Each row of a before or after table is a point. The points were changed in one or more steps. Then noise was added and the rows were shuffled. The steps act on columns, c1 being the first. Name the steps. A step turns or swaps two columns, mirrors them in a line or flattens them onto one, adds a multiple of one to another, or multiplies or shifts one. Angles are multiples of 10 degrees, from the lower column toward the higher: turns from -170 to 170, lines from 10 to 170 but not 90. Use the fewest steps. Two steps may share a column if one is a turn and the other turns, adds or multiplies; they go together, in the order done. Otherwise the lowest column goes first.

Before (12 x 3):
[[-0.01 -0.15 -0.66]
 [ 0.73 -0.02 -0.06]
 [-0.38  0.32 -0.22]
 [ 0.21  0.34  0.26]
 [-0.77  0.29 -0.54]
 [ 0.31  0.13  0.17]
 [-1.00  0.11 -0.27]
 [ 0.54  0.12  0.34]
 [-0.73  0.23 -0.21]
 [-0.50  0.21 -0.37]
 [-0.99 -0.49 -0.07]
 [-0.76  0.32 -0.21]]
After (12 x 3):
[[-0.89  0.65 -0.06]
 [-1.27  0.63 -0.09]
 [-1.49  0.21 -0.10]
 [ 0.03  0.25  0.16]
 [-0.17  0.26  0.06]
 [-0.29  0.69  0.10]
 [-1.01  0.43 -0.14]
 [-0.52 -0.29 -0.26]
 [ 0.23 -0.05 -0.03]
 [-1.49 -0.97 -0.03]
 [-1.27  0.57 -0.22]
 [-1.24  0.47 -0.10]]
Steps: shift c1 by -0.50; multiply c2 by 2; multiply c3 by 0.4

Before:
[[ 0.40 -0.03 -0.38  0.25 -0.32  0.18  0.27  0.52]
 [ 0.41  0.30 -0.07 -0.35 -0.47  0.43 -0.11 -0.28]
 [-0.33  0.88 -0.49  0.41  0.02  0.23 -0.52 -0.32]
 [-0.86  0.79 -0.21  0.64 -0.56 -0.07  0.52  0.69]
 [-0.47 -0.38  0.58  0.19  0.33 -0.60 -0.22 -0.17]
 [-0.29 -0.46 -0.06 -0.10  0.84  0.45  0.43 -0.17]
 [ 0.21  0.19  0.71 -0.32  0.04 -0.14 -0.17  0.36]
 [-0.47 -0.23 -0.32 -0.39  0.36 -0.11 -0.26  0.48]
 [ 0.54  0.03  0.20  0.24  0.04 -0.35  0.53  0.22]
 [ 0.30 -0.51  0.36  0.77  0.54  0.22 -0.12 -0.31]]
After:
[[ 0.47  0.03  0.23 -0.50 -0.63  0.16 -0.41  0.25]
 [ 0.42 -0.40 -0.04  0.31  0.24  0.37  0.36  0.79]
 [-0.89  0.71  0.48 -0.71 -0.87 -0.35 -0.28  0.65]
 [-0.21  0.89 -0.59  0.32 -0.29 -0.08 -0.36  0.40]
 [ 0.13  0.11 -0.06 -0.34 -0.25 -0.20  0.74 -0.30]
 [-0.75 -0.58 -0.10  0.18  0.02 -0.45  0.60  0.19]
 [-0.06 -0.27  0.38  0.18  0.55  0.56 -0.13 -0.09]
 [ 0.61  0.43 -0.13  0.29 -0.77  0.30 -0.07 -0.36]
 [ 0.36 -0.08  0.57 -0.24 -0.28 -0.35  0.10  0.25]
 [-0.55 -0.25 -0.28 -0.49  0.04  0.00 -0.28 -0.39]]
Steps: add 0.5 times c6 to c1; turn c2 and c6 by -20 degrees; mirror c3 and c7 in the line at 40 degrees; turn c4 and c8 by 90 degrees; shift c5 by -0.30

Before (12 x 14):
[[-0.24 -0.43 -0.17  0.25  0.11  0.08  0.04 -0.67 -0.42  0.64 -0.43  1.09
  -0.11 -0.48]
 [-0.40 -0.50 -0.11 -0.09 -0.28 -0.15  0.34 -0.63  0.76  0.66  0.10 -0.24
   0.37 -0.12]
 [ 0.00  0.12  0.24 -0.06  0.59  0.00 -0.04 -0.52 -0.11  0.66  0.14 -0.40
  -0.15  0.94]
 [ 0.72 -0.47  0.42 -0.15  0.37  0.22  0.64  0.76 -0.07 -0.18  0.27 -0.01
  -0.13 -0.37]
 [ 0.13  0.92 -0.07 -0.03  0.11 -0.54  0.09 -0.67 -0.06 -0.06  0.36 -0.12
  -0.08 -0.34]
 [-0.40  0.48 -0.06  0.33  0.56  0.62  0.06 -0.28 -0.51  0.16  0.27 -0.11
  -0.23 -0.35]
 [-0.22  0.23 -0.17 -0.10 -0.58  0.59 -0.03 -0.83  0.00 -0.43  0.02 -0.41
  -0.41 -0.37]
 [-0.43  0.43  0.37 -0.19  0.09 -0.15  0.14 -0.11 -0.53 -0.07  0.28 -0.43
  -0.50  0.12]
 [ 0.53 -0.23 -0.08 -0.17  0.23 -0.04  0.57 -0.40 -0.38  0.76  0.14 -0.23
   0.14 -0.57]
 [ 0.84 -0.46  0.97  1.47 -0.63  0.60  0.25  0.01 -0.27  0.43 -0.43 -0.20
  -0.16 -0.48]
 [ 0.01  0.29  0.00 -0.15  0.18  0.50  1.05 -0.55 -0.10  0.53  0.26 -0.39
  -0.05  0.39]
 [-0.29 -0.48 -0.14 -0.17  0.23  0.38  0.14  0.47 -0.17  0.66 -1.33  0.21
  -0.23  0.64]]
After (12 x 14):
[[ 0.85 -0.48 -0.57  1.22 -0.78  0.36  0.05  0.98 -0.18  0.51 -0.39 -0.22
   0.86  0.08]
 [-0.20  0.24  0.42  0.53 -0.77  0.33  0.13 -0.61  0.03 -0.45  0.03 -0.42
   0.11 -0.45]
 [ 0.69 -0.48 -0.36 -0.45  0.30  0.33  0.49  0.55 -0.04 -0.16  0.26  0.00
   0.46 -0.43]
 [ 0.03  0.31 -0.33  0.18 -0.05  0.49  1.00 -0.53 -0.08  0.55  0.23 -0.37
   0.01  0.38]
 [-0.05  0.09 -0.10  0.02  0.57  0.15 -0.06 -0.63 -0.12  0.65  0.12 -0.38
   0.32  0.90]
 [ 0.11  0.93  0.05  0.46  0.31 -0.47  0.08 -0.48 -0.05 -0.02  0.37 -0.10
  -0.03 -0.39]
 [ 0.54 -0.30 -0.24  0.29  0.16  0.00  0.50 -0.31 -0.27  0.76  0.16 -0.22
  -0.15 -0.60]
 [-0.30 -0.47  0.20 -0.64  0.12  0.43  0.18  0.14 -0.14  0.63 -1.35  0.18
   0.03  0.52]
 [-0.44  0.44  0.11 -0.09  0.23 -0.12  0.19 -0.21 -0.43 -0.09  0.24 -0.40
   0.62  0.07]
 [-0.36 -0.53 -0.34  0.34 -0.25 -0.25  0.23 -0.51  0.54  0.63  0.15 -0.25
  -0.35 -0.11]
 [-0.26 -0.45  0.23  0.70  0.12  0.14  0.09 -0.27 -0.31  0.68 -0.40  1.11
  -0.08 -0.38]
 [-0.39  0.54  0.14  0.51  0.35  0.79  0.09  0.07 -0.31  0.18  0.28 -0.12
   0.09 -0.20]]
Steps: turn c3 and c13 by 130 degrees; turn c3 and c7 by 20 degrees; turn c4 and c14 by 20 degrees; turn c4 and c8 by 40 degrees; turn c5 and c6 by 20 degrees; multiply c9 by 0.7
